Every row gives one point. Each table stands for the endless flat space through its points: a line for two points, a plane for three, and so on. The two share one point or none. Which?

First (2 x 3):
[[ -1 -13  -6]
 [-13 -21  -2]]
Second:
[[-22 -27 -15]
 [-16 -23  -9]]
They share: [-10 -19  -3]

First:
[[ -4  34 -15  -6]
 [-27   5  -1 -11]
 [-12  26  -7  -8]]
Second (2 x 4):
[[-37  13  -3 -18]
 [ -7  28  -3  -8]]
They share: no point

First:
[[ 10   9 -13 -17 -22   1  10  -5]
 [ 14  17 -17 -17 -22 -19 -10  -5]
 [ 21  11  -4 -29  -2 -18  15   7]]
Second (4 x 8):
[[ 11  21 -12 -23 -14  -5   1  -2]
 [ 26  39 -29 -25 -38 -29 -29 -14]
 [ 23  35 -30 -21 -32 -23 -23 -10]
 [ -4  21 -10 -18  10  22  16  10]]
They share: [ 14  12 -12 -20 -17 -10   5  -2]

First (4 x 9):
[[ 12  27  -9  18 -17  35  22  -6  19]
 [ 16  21   1  -4  -9  13 -16 -40  29]
 [ 26  29  -5   2 -23  21 -10 -36  19]
 [ -5   3   7   0   3   6   6 -15  29]]
Second:
[[ -8  37   8  12  -8  -7 -22   8  -2]
 [ 18   3  -8  -6 -24  35  26 -32  34]
 [ 19  11  -1  17  -6  18  16 -20  21]]
They share: [ 10  16  -1   6 -14  17   8 -16  19]

First (4 x 11):
[[ 41 -24   9  12   9 -12  47   4  50 -12 -26]
 [ 22 -15   9   6   9 -28  22  27  20   6 -33]
 [ 14  -3  19   8  11 -18  26  35  14  14 -23]
 [ 25 -26  -3 -16  -9 -42  -9  -8   2  -2 -28]]
Second, 5 rows:
[[  6   7   3 -19   4 -39  21  -5  22 -10 -28]
 [ 27 -13  18  24   0 -24  -1  12  35  21 -46]
 [ 10  -3  26 -11  12   3  22   9  25   1 -20]
 [ 41 -51  21  15 -21  -9  11  52   2  24   1]
 [ 16 -37  16 -17 -22 -21   2  33  33   3 -26]]
They share: [ 20  -9  15   0   3 -18  20  13  14   6 -17]

First:
[[ 23  18   0  15  -4 -12  17  11  -7  13  20   3   0 -24]
 [ 32  30  -1  16   4 -21  14   4  -4  13  20  -1   5 -11]
 [ 29  23  -1  17   0 -16  17   9  -6  13  23   1   5 -20]]
Second:
[[ 31  21  10  13   5  -9  12   4   3   9  10  15  -7 -19]
 [  9  19  -8  11 -13 -17  16  12 -15  17  18  -9  -3 -19]
 [ 35  17  13   6   5 -13  11   8   9   7   5  27 -14 -19]]
They share: [ 20  20   1  12  -4 -13  14   8  -6  13  14   3  -5 -19]

First:
[[-33   0   7  27  19  16  24  18 -25 -13 -11  -5  32  -2  18  -1  31  11]
 [-13   4  31  27  31   8  24  34  -9   7 -11 -25  32  18  22 -13  19  27]
 [-15   0  25  12  16  10  21  18 -16  -1  -2  -5  17  10   6   2  16  17]]
Second, 4 rows:
[[ -1 -22  39  40  36   5  43  20 -32   5 -17  -7  17  27  -3   8  -4  23]
 [-17  -2  31  27  28  23  26  11 -11  -7   3 -22  11  16  11   4  12   2]
 [-39  23 -10  -4   7  29  -3   8   1 -16  18  -7  24  -1  19  -9  49 -15]
 [-21   3  20  23  27  25  20  11  -8  -8   6 -20  16  16  13  -1  21  -4]]
They share: [-20  -1  19  12  13  12  21  14 -20  -6  -2   0  17   5   5   5  19  13]
